Each row is a point. A path goes straight from each point to the next, and from the last back to the first. The post is the endless flat space through its rows: a point in 2 columns, a line in 3, a plane in 4, and so on, so that a path can go around it. Count how often the path circles the post. Going back the other way cancels.

Post:
1	-12	35
12	-37	-32
Path, 9 rows:
54	-16	-9
33	-43	17
-2	-63	60
22	-91	-7
44	-38	-28
25	17	-15
-33	15	-22
-10	-35	-22
-4	-8	-1
Times around: 0

Post, 5 rows:
10	8	54	21	11	-16
-19	6	36	-72	-38	-16
17	29	-9	32	41	-55
-17	13	30	46	3	12
-15	15	-8	-36	73	26
Path, 11 rows:
-43	-5	83	13	-9	-7
-31	-22	6	19	30	-52
-10	-20	-7	-15	9	-13
-12	-5	35	34	54	-18
-31	22	48	20	16	-9
6	15	71	-46	72	51
23	24	23	-51	47	60
-29	8	-39	-41	-22	27
23	-12	5	-37	7	-65
-47	2	3	-26	10	-16
-36	40	45	15	33	-34
Times around: 1

Post:
-3	17	-59	-20	-81	54	-35	3	-31	17	-70
-16	-5	-84	25	12	-34	11	4	-24	69	47
26	-13	-2	-23	-8	27	-19	39	27	62	23
-23	-8	16	-1	-52	43	42	48	-18	-46	-23
28	-7	44	12	5	64	-43	8	-61	58	-69
34	-6	37	46	63	12	-5	17	58	24	21
-24	18	20	24	-58	-11	20	7	9	1	3
-41	-14	-58	-34	-15	-31	-65	-17	-108	10	-66
31	-41	30	-5	2	68	-50	-11	-31	-10	38
27	18	31	-16	16	23	30	-13	15	26	-18
Path, 9 rows:
-39	-4	-19	46	8	48	-22	33	15	11	27
-10	26	13	-24	13	10	-11	32	9	-8	-39
-25	25	18	-23	-44	23	-1	4	-53	36	-37
-37	-29	-21	8	20	6	-9	49	-3	14	6
0	-26	-31	16	34	2	7	26	-26	63	-68
39	-29	-34	26	-15	41	19	-32	-41	-23	-22
7	-8	-32	-26	-44	15	-12	-6	-43	4	9
35	-87	17	-15	19	22	-1	32	-21	20	-14
-30	-27	-42	-26	-1	15	28	-43	-19	44	-1
Times around: 0

Post, 13 rows:
9	10	2	20	-32	4	13	32	32	8	-6	23	69	-42
0	4	56	-33	37	2	27	32	42	-13	59	15	47	28
-11	17	-18	-61	27	2	-41	-47	83	-40	20	-13	18	93
-12	-14	86	85	1	4	-52	-63	47	50	25	59	-7	50
7	-12	-41	52	-15	27	-10	43	17	13	-2	-19	-14	-16
37	35	-34	-33	47	7	-5	-9	16	-20	22	-15	5	-35
2	1	-27	-11	-92	15	1	1	-57	68	-15	-37	-12	-50
0	23	21	31	22	30	30	-88	21	-31	9	-20	47	57
-20	56	-19	-20	-46	21	58	42	-31	117	7	51	-8	-6
27	18	-18	-24	-56	44	69	6	27	18	30	-5	19	-64
-35	0	23	15	-57	-54	9	-17	29	9	8	38	-26	44
6	-23	-25	-1	19	62	-20	32	7	-54	-39	34	-13	-20
-21	-1	22	17	-22	3	-10	12	41	21	-55	-14	-28	-17
Path:
-28	15	41	18	-43	-56	27	-56	56	37	-5	18	1	40
-36	-22	-19	-18	26	55	-24	-6	20	17	-11	2	43	44
-28	2	13	-4	-8	65	4	26	32	34	45	-13	3	-6
-10	48	15	37	-34	-20	39	-45	26	16	22	28	-34	7
42	32	12	-3	-37	4	60	-22	-29	-34	20	39	-17	11
14	0	-45	6	-3	38	12	-51	-31	22	-13	-36	-26	38
-20	-43	-33	-41	-16	-31	16	34	63	-6	-4	6	1	20
17	-45	51	-25	-9	-4	-16	-24	1	17	-20	-22	21	-1
37	5	6	17	1	-28	-15	-11	-10	-21	-9	27	16	12
1	36	47	7	-17	0	1	20	-35	-15	-32	55	-15	-31
12	69	-33	-27	-3	34	-2	-34	66	-18	-8	27	37	-26
17	34	-32	12	-58	55	10	46	-54	15	-7	-4	11	16
16	-16	13	49	-99	-34	19	-10	77	15	11	35	1	-34
Times around: 1

Post, 17 rows:
-38	-15	-19	-28	48	7	37	-16	-57	20	34	-18	-24	-20	-54	-40	-28	14
-23	-53	-2	33	-29	-41	-38	1	-2	30	26	-45	-49	42	-45	-9	1	35
-13	42	-13	-12	24	-55	-4	-27	-1	-40	-5	-63	-43	-24	6	16	54	-51
21	41	-2	6	-1	-20	7	-18	-10	-51	-60	-5	-29	40	35	32	-28	-11
-2	55	19	-42	-23	4	-73	-23	0	-7	-64	-5	-9	-21	18	-58	-17	-3
-4	-3	-62	-3	6	19	66	64	49	24	-27	55	-39	39	49	42	-66	15
-21	4	20	28	-50	-46	10	-55	24	43	48	34	34	-39	-12	-36	-73	-6
-19	12	22	-5	25	27	-76	-4	88	0	-9	1	-11	15	-25	2	29	39
-22	70	8	-53	-3	48	31	39	10	13	-24	-60	54	-71	-33	11	-27	0
31	-29	0	56	-15	-21	-13	12	45	-34	46	13	-44	13	28	-10	-36	22
11	27	35	10	-29	19	-3	-7	-1	-15	59	-12	65	-8	19	-6	2	-51
10	13	-11	-21	-14	14	20	16	-83	15	-33	1	-10	-58	4	26	-47	1
-38	6	-1	-34	43	-78	66	6	13	-43	-12	22	-5	18	-6	-19	18	11
4	1	53	-37	-35	36	31	-16	67	-16	6	38	26	-20	31	-8	-45	-2
23	-10	-16	-9	43	23	9	24	-29	27	-12	-61	24	-45	47	18	-27	-11
46	16	-13	-32	8	-20	-4	8	-37	7	27	-10	-7	-23	40	39	-64	-2
24	15	-3	21	65	-62	14	39	-4	6	-6	-30	-65	-14	17	26	-40	-45
Path (24 x 18):
-21	24	11	10	114	-52	6	6	-12	-28	40	-76	-7	-29	26	-18	-11	-3
-11	20	-25	9	-4	-20	-1	12	14	54	-20	-75	-5	-25	41	24	6	-9
39	18	-2	-13	10	37	45	21	-42	20	5	-5	-5	-10	17	-63	-63	-47
20	-2	7	-46	-13	17	47	-47	-18	37	2	-22	-28	43	13	25	-52	-70
43	6	33	-14	26	23	44	59	16	-3	8	-28	-16	-11	51	3	18	-2
-4	29	18	-29	11	18	-2	-2	-64	44	43	-10	35	10	2	-3	-53	20
-36	-4	14	-38	-9	16	-6	-18	-14	-22	7	46	6	38	13	45	-42	31
-4	-51	-6	-30	-16	-4	21	20	-13	-19	-13	-53	-26	68	-6	-28	-83	12
47	33	3	-22	0	12	17	41	50	-39	0	-18	-41	-72	35	34	-25	-45
44	8	8	0	-16	-14	83	39	-35	-44	40	-57	13	18	-26	-22	-53	3
-18	-26	27	-13	24	0	-16	-20	20	79	46	-47	23	8	-13	21	35	32
-12	3	58	-62	30	72	46	24	57	-44	18	11	-15	33	-5	46	19	-4
-23	-18	27	48	-13	-1	1	63	-22	-36	0	-10	-39	-7	16	-2	-27	-24
-17	31	-19	-61	-11	17	-51	-62	3	45	-17	-34	34	-65	2	-13	-47	-60
36	7	6	-2	14	-60	52	20	32	-9	-37	-15	-29	-31	-17	-6	-61	-7
35	4	21	23	36	-82	-1	-34	12	-13	30	-6	10	-20	-7	10	-25	-6
20	-13	-9	-15	1	-33	-2	-79	43	-19	16	-11	38	9	12	29	-16	-35
-71	-24	-19	-34	16	-50	35	-17	52	-21	-3	-2	-20	-16	-27	0	-13	14
-30	20	40	16	-96	32	35	-13	42	-21	34	-68	-11	-45	-38	15	-66	18
-37	-24	11	-5	-16	14	88	-23	-5	42	24	31	-38	-38	-20	38	-40	9
16	-24	24	-11	14	15	62	-26	-33	30	-1	-22	-16	39	6	-35	-6	-37
48	-25	-18	31	61	-38	-25	60	37	-70	-33	-39	-51	15	-2	-27	8	64
2	-25	-26	-57	-8	-44	36	62	-1	-44	-37	-63	9	12	42	-42	-8	-5
-25	18	-46	-11	13	21	22	40	-21	-43	42	-47	-12	-54	28	30	-3	-30
Times around: 0

Post:
-55	47	-75	-34	7	-15	24	15	15	20	0	-15	-8	-17	55	15	-38	-28
36	-9	53	17	-25	16	-5	29	35	-52	-32	50	40	-44	3	12	-17	2
29	6	12	25	33	41	-4	36	56	-41	-60	35	20	-23	-63	22	-18	3
32	-66	4	-12	5	-37	-18	-47	-40	-6	-34	0	27	-12	-51	11	5	-21
-11	-4	16	7	3	36	4	6	38	3	-24	25	43	-25	-5	64	0	13
-24	22	-49	11	-5	-14	-9	5	1	-41	39	28	-7	-22	24	35	39	-21
74	-49	23	40	-24	1	4	-28	-17	-6	-8	-17	-41	-15	-19	-2	19	7
-33	-27	-56	17	-14	-15	4	6	56	-11	-5	-13	-18	-16	-5	-12	29	-18
36	-21	-2	44	-16	-32	-2	5	-38	10	-28	41	15	2	-37	-22	9	16
36	-44	15	31	-7	-1	-39	-2	-38	0	15	-41	17	-8	-2	6	7	-35
-9	42	-22	-18	7	-38	-5	-19	38	-23	22	-32	2	21	58	26	41	22
-46	6	-37	-16	24	18	14	-25	22	-10	12	-4	-15	23	45	-9	23	-33
73	-53	8	29	0	-11	44	-5	-6	8	52	1	11	-1	-27	-3	-32	6
-37	-25	-12	-21	42	-32	-14	4	29	7	27	12	-28	11	29	3	-26	-2
80	-58	-29	25	-27	19	-27	-41	-4	2	-22	19	26	-9	0	7	-31	26
-30	29	-24	-2	35	-19	6	-11	49	34	15	2	4	-25	81	7	33	-51
-27	13	-26	36	18	-25	20	-5	7	-21	-15	-18	-23	34	63	37	-1	-41
Path:
32	-33	-39	18	-5	7	11	-65	11	51	-11	-45	4	-20	-15	-35	-1	11
54	-6	-40	39	5	9	8	8	64	-8	13	92	25	-16	-20	-8	-44	12
30	-4	-34	14	-16	13	-20	41	16	24	23	25	38	-21	15	24	-22	7
-25	-53	-33	-29	16	-8	-1	-2	12	31	6	59	16	-65	-19	-51	14	-28
-57	-13	-15	33	31	31	-31	20	59	-12	-27	10	-28	-6	-19	4	6	43
0	-7	-52	46	-1	-38	29	22	49	28	33	0	-31	-31	6	41	25	60
48	-34	38	6	23	-18	68	-39	-35	-26	-24	8	-35	34	28	73	-1	7
-51	-45	-33	-12	-4	49	-69	-18	53	9	-74	49	43	-25	-3	41	23	-61
39	-4	-26	69	-7	49	20	-44	-5	30	4	7	19	-4	13	25	10	-31
26	32	38	30	50	4	68	-46	9	32	13	-15	48	32	37	36	17	36
27	-7	37	14	30	-29	13	8	-9	12	73	-96	20	-7	70	37	16	-40
23	-58	30	-45	-28	-7	-35	-21	24	-49	54	-26	-11	-13	44	15	42	-5
-12	-42	32	2	33	7	-14	42	47	-5	40	19	18	-79	3	44	-17	-93
9	45	-54	-21	2	-14	-30	2	-42	-20	-40	-18	32	-26	55	-10	42	-39
47	-31	19	74	1	-22	-10	-6	52	-16	-47	-1	27	-37	45	5	21	-4
55	-15	18	25	-49	-7	-28	-48	-26	-4	77	-113	-15	3	22	49	24	35
92	1	9	41	40	77	10	-40	17	55	30	-28	-23	-9	23	70	-5	-34
-2	-4	0	14	32	2	-20	-3	3	1	-39	69	72	-6	23	40	22	-62
-36	-54	-68	46	12	2	20	8	-21	-57	-62	-76	-47	41	-43	11	39	-62
-13	48	-19	-30	41	-39	-62	-46	-37	19	-75	0	94	-15	47	73	-34	-9
27	5	-49	-9	-12	2	33	-6	29	32	17	53	-1	7	39	-57	-119	42
13	7	24	10	-5	-15	-11	1	-33	-16	41	-44	13	-25	22	28	46	-76
60	14	-18	34	3	49	-13	14	-32	-44	20	6	-2	-21	-12	27	18	-25
57	-24	28	53	-47	43	-28	4	20	-77	34	-42	16	-4	14	-1	62	14
Times around: 2
